Each row is a point. The ring and each string are closed loops that go straight from each point to the next, and from the last back to the first. Before rounding, they use only three directions, however many columns there are. Count how often each string passes through the ring. Passing back the other way cancels.
In the rows, zero is written as 128.

Ring, 8 rows:
[[170 105 105]
 [166 120 135]
 [153 142 147]
 [138 148 133]
 [129 141 114]
 [129 121  90]
 [147 102  73]
 [164  99  81]]
String:
[[141 122  71]
 [150 117  79]
 [143 113 111]
 [154  94  95]
 [169  87 104]
 [165 102 133]
 [172 118 151]
 [171 138 126]
 [161 137 108]
 [147 135 123]
 [152 146 100]
 [129 150 102]
 [113 134  92]]
Times through: 1

Ring (8 x 6):
[[155 154 140 100 141 122]
 [133 171 137 113 129 115]
 [107 170 139 133 118 113]
 [ 79 147 143 156 111 115]
 [ 74 117 150 163 115 124]
 [ 89 100 158 155 123 133]
 [127 102 162 128 137 140]
 [152 123 153 106 145 134]]
String:
[[145 195 139 102 127 113]
 [129 169 115 114 134 101]
 [118 140 133 127 132 115]
 [117 155 160 129 120 129]
 [132 190 156 114 118 122]
 [154 192 137  95 132 114]
 [149 151 112 102 148 105]
 [126 134 132 122 137 117]
 [125 137 145 123 132 124]
 [145 136 122 107 147 113]
 [171 155 129  87 151 117]
 [162 173 154  94 136 128]
 [146 181 165 106 124 131]]
Times through: 1
String (13 x 6):
[[ 64 135 122 165 114 103]
 [ 66 164 155 164  98 117]
 [ 90 165 164 148 105 126]
 [112 138 145 133 127 122]
 [105 145 118 134 129 104]
 [ 87 167 130 146 113 105]
 [ 94 142 116 143 126 102]
 [ 92 132 117 145 128 104]
 [ 63 131 133 168 112 110]
 [ 44 127 162 185  96 125]
 [ 63 131 178 173  98 136]
 [ 49 119 150 181 104 120]
 [ 80 121 119 155 125 106]]
Times through: 1

Ring (9 x 8):
[[130 129 144 126 158  80 143 124]
 [112 129 128  97 157 100 122 114]
 [103 124 117  86 144 128 109 112]
 [ 99 111 106  86 119 168  98 114]
 [108 100 107 105 100 187 102 122]
 [119  97 115 122  95 184 112 130]
 [134 101 134 145  99 164 131 141]
 [144 112 151 156 120 124 148 144]
 [139 124 151 143 147  88 150 133]]
String, 31 rows:
[[ 95 124 118  75 129 163  99 119]
 [111 125 141 101 118 167 117 139]
 [114 115 123 108 125 145 116 123]
 [102 105  96  93 126 150 100 105]
 [ 94  99  85  82 111 180  86 103]
 [ 91  88  71  82 100 196  78  98]
 [104  92  86 101 106 174  95 105]
 [111  89 100 114  84 206  99 123]
 [125 103 138 131  81 206 120 151]
 [129 111 147 135  96 181 129 151]
 [124 109 128 126 116 147 125 130]
 [128  96 114 137 109 149 123 123]
 [141  90 128 160  90 166 134 140]
 [144  98 144 163  90 168 140 151]
 [145 109 163 161  89 176 145 164]
 [135 113 151 142 104 162 137 151]
 [125 112 132 126 120 143 127 132]
 [127  95 114 136 106 154 122 124]
 [125  86 102 135  97 169 114 120]
 [118  99 106 120 117 147 114 115]
 [120 108 123 120 115 153 119 127]
 [109  95  93 108 110 164 102 108]
 [ 95  86  73  89  96 199  81 101]
 [ 94 101  98  83  94 213  86 119]
 [100 114 121  88 103 198  99 131]
 [ 99 119 124  83 110 190  99 130]
 [111 121 133 101 120 162 114 132]
 [108 114 113  99 131 140 110 114]
 [ 98 108  87  83 142 127  97  92]
 [ 90 118  98  69 140 144  93 101]
 [ 92 125 115  70 133 159  97 115]]
Times through: 4
String (28 x 8):
[[117 118 129 112 128 138 121 126]
 [105 115 103  92 147 114 108 100]
 [101 128 110  81 167  91 111  98]
 [111 139 134  92 172  79 126 112]
 [124 134 153 116 146 109 137 136]
 [125 126 143 121 141 112 134 131]
 [122 117 123 119 145 102 128 115]
 [129 121 125 126 168  58 139 107]
 [143 136 161 144 173  43 162 129]
 [144 138 175 145 154  78 162 147]
 [132 126 152 131 139 111 142 138]
 [125 119 129 123 147  97 133 118]
 [125 122 124 121 167  63 136 107]
 [121 122 122 114 162  76 130 107]
 [119 117 124 114 140 115 124 118]
 [119 130 144 111 142 119 130 131]
 [114 136 148 100 143 126 126 133]
 [113 120 125 104 136 130 118 120]
 [106 114 105  94 139 127 108 105]
 [ 90 109  81  71 141 136  88  88]
 [ 90 114  99  70 123 171  89 108]
 [101 117 120  87 113 181 101 127]
 [112 115 126 106 119 158 114 128]
 [113 109 112 108 127 139 113 115]
 [ 93 101  80  80 125 156  87  93]
 [ 84 108  86  63 117 185  79 102]
 [ 96 119 115  78 119 177  97 121]
 [115 123 140 107 121 156 121 137]]
Times through: 4

Ring (6 x 11):
[[ 95 146  89 142 125 138 161  73  99 149 211]
 [116 149 109 141 116 136 134  82 125 144 165]
 [150 126 123 133 122 144 124  99 154 131 114]
 [170 101 117 128 137 157 135 108 167 117  99]
 [137 100 118 117 148 145 158 108 128 135 151]
 [108 119 108 123 141 138 165  94 103 147 192]]
String:
[[163 102 133 120 137 147 131 115 159 126 100]
 [144 111 125 122 136 144 140 107 141 134 130]
 [155 101 105 129 141 157 151 101 150 121 130]
 [138 110 111 126 139 147 152 100 134 132 148]
 [131 106 101 126 145 150 165  97 124 132 167]
 [100 110 109 115 151 135 178  98  89 152 210]
 [ 90 125 122 115 142 125 166  98  83 162 211]
 [107 127 128 119 135 128 150 101 105 155 178]
 [117 126 103 132 133 142 156  88 117 141 178]
 [105 128  86 136 136 145 171  79 104 141 206]
 [105 120  94 128 142 143 174  86 100 144 206]
 [112 102 116 112 153 138 174 105 100 148 191]
 [140  92 112 116 153 150 166 108 128 131 154]
 [161  82 128 110 154 152 153 121 148 125 116]
 [156  98 131 116 142 146 140 115 149 130 114]
 [134 119 122 125 133 140 142 102 133 138 143]
 [162 109 104 135 133 159 141  97 161 117 116]
 [191  98 102 139 133 170 131 102 191 100  76]
 [187  96 122 128 135 161 126 113 184 110  72]]
Times through: 3
